Each row of a before or after table is a point. The points were changed in one or more steps. Then noise was added and the rows were shuffled. The steps act on columns, c1 being the first. Name the steps. A step turns or swaps two columns, mirrors them in a line or flattens them onto one, adds a multiple of one to another, or multiplies or shifts one. Angles are multiples of 10 degrees, from the lower column toward the higher: turns from -170 to 170, lines from 10 to 170 but not 90. Use the fewest steps. Two steps may share a column if one is a turn and the other turns, adds or multiplies; they go together, in the order done. Otherwise the lowest column goes first.

Before, 13 rows:
-15; -37; -13
-9; -34; 21
-21; -23; 42
-19; -29; 23
-19; -3; 22
-34; -19; 13
47; -35; 42
-13; -5; 14
2; 1; 30
-28; -32; 6
68; 49; -3
-44; 12; -10
48; -37; 43
After, 13 rows:
66; 31; -74
-22; -21; 42
-48; 7; 31
-1; 2; 26
-26; -22; 36
-22; -16; 64
48; -25; -2
-16; -24; 5
-18; -1; 43
-36; -13; 46
45; -28; -4
-8; -23; 30
-8; -1; 25
Steps: add -1 times c1 to c3; multiply c2 by 0.7

Before:
-28; 8; 51; 26
28; 13; -14; 47
-32; -44; 5; -56
28; 41; -22; 15
-36; -8; 4; 39
0; -56; 1; -44
-24; -32; 7; -48
20; 13; 1; 39
-12; -6; 50; 1
After (9 x 4):
47; -32; 36; -26
-18; -10; -28; 23
11; 23; 13; 54
-46; -5; -25; -6
53; 9; 52; -30
28; 27; -30; 33
-25; -18; -46; 16
39; 8; 38; -25
12; 6; 34; 40
Steps: mirror c1 and c2 in the line at 120 degrees; turn c3 and c4 by 50 degrees

Before, 10 rows:
59; -17; 53; 23; -10; -69
26; -33; 17; 33; -15; -39
1; -26; 25; -43; -14; 12
3; -6; -15; -66; 3; -50
-2; -13; -17; -14; -14; 11
5; -4; 18; 42; 58; -11
51; 46; -35; 30; -10; 13
44; -21; 38; -8; 31; -46
-16; -23; -31; -26; 8; 3
-20; 39; -10; 12; 29; -44
After, 10 rows:
48; 76; -9; -24; 19; -15
34; 24; 37; -2; 29; 44
-8; 24; -21; 17; -5; -2
45; 35; -12; 62; 27; 20
9; 38; 19; -61; 37; 8
-21; 83; -34; -26; -20; 44
-11; 14; 20; 45; 3; -6
58; 21; 53; -17; -18; 76
35; 5; 19; -32; -25; 29
0; 13; -34; 21; 19; -18
Steps: turn c1 and c6 by 100 degrees; shift c2 by 40; mirror c4 and c5 in the line at 100 degrees

Before:
26; 17; -14; 15; -52; 33; -8; 19
48; -34; 11; 24; -41; -28; 4; -54
35; -21; -5; 10; 12; -8; 17; 32
5; 28; -9; -9; -53; -14; -61; -45
39; -65; 37; -13; -4; 43; 10; 27
0; -26; -76; -1; 14; -11; 42; -22
-14; -28; 28; 43; -2; 14; 5; -13
10; -14; 38; -43; -12; 12; 28; -53
-34; 3; -41; 0; -38; -39; -5; 29
After, 9 rows:
40; -26; 29; -15; -2; 18; 4; 12
-1; 2; -40; -34; -39; -39; 2; -30
-4; -26; -74; 1; 14; 6; 43; 24
14; 19; -11; 25; -55; 28; -7; -16
-12; -67; 37; 36; -3; 46; 11; -30
-8; 31; -10; 7; -56; -52; -61; 42
24; -35; 12; 51; -39; -25; 4; 55
-42; -14; 36; 8; -16; 27; 28; 49
11; -20; -5; 33; 13; -2; 15; -31
Steps: swap c1 and c4; add 0.5 times c7 to c6; multiply c8 by -1

Before:
-24; 27; 27; -30; 42; 24; -31; 10; 42
48; -66; -20; -16; -4; 9; 6; -12; 35
-8; -6; 9; 7; 69; 10; -33; -77; -21
54; -32; 4; -13; 17; 61; 4; 5; -25
43; 14; 24; -15; 5; -14; 27; 9; -20
37; 47; 18; 25; -31; -33; -22; -33; 8
28; -8; -24; 9; 13; 64; 32; -26; 53
53; -10; -41; 1; -4; -7; 11; 25; 38
37; -25; 5; 55; 23; 7; 39; 3; 10
After (9 x 9):
53; 31; -7; -61; 17; 9; 4; 5; -24
47; 55; -41; -14; -4; -12; 5; -11; 34
37; -39; 32; 40; -31; 10; -22; -32; 9
-25; -15; 33; -33; 42; -20; -32; 10; 41
-9; 9; 6; -8; 69; 10; -33; -78; -20
43; -5; 29; 9; 5; -18; 26; 11; -19
53; -4; -43; 10; -4; -3; 10; 25; 39
27; -1; -23; -56; 13; 29; 32; -25; 53
38; 24; -4; 12; 20; 54; 40; 4; 10
Steps: mirror c2 and c3 in the line at 80 degrees; turn c4 and c6 by 70 degrees
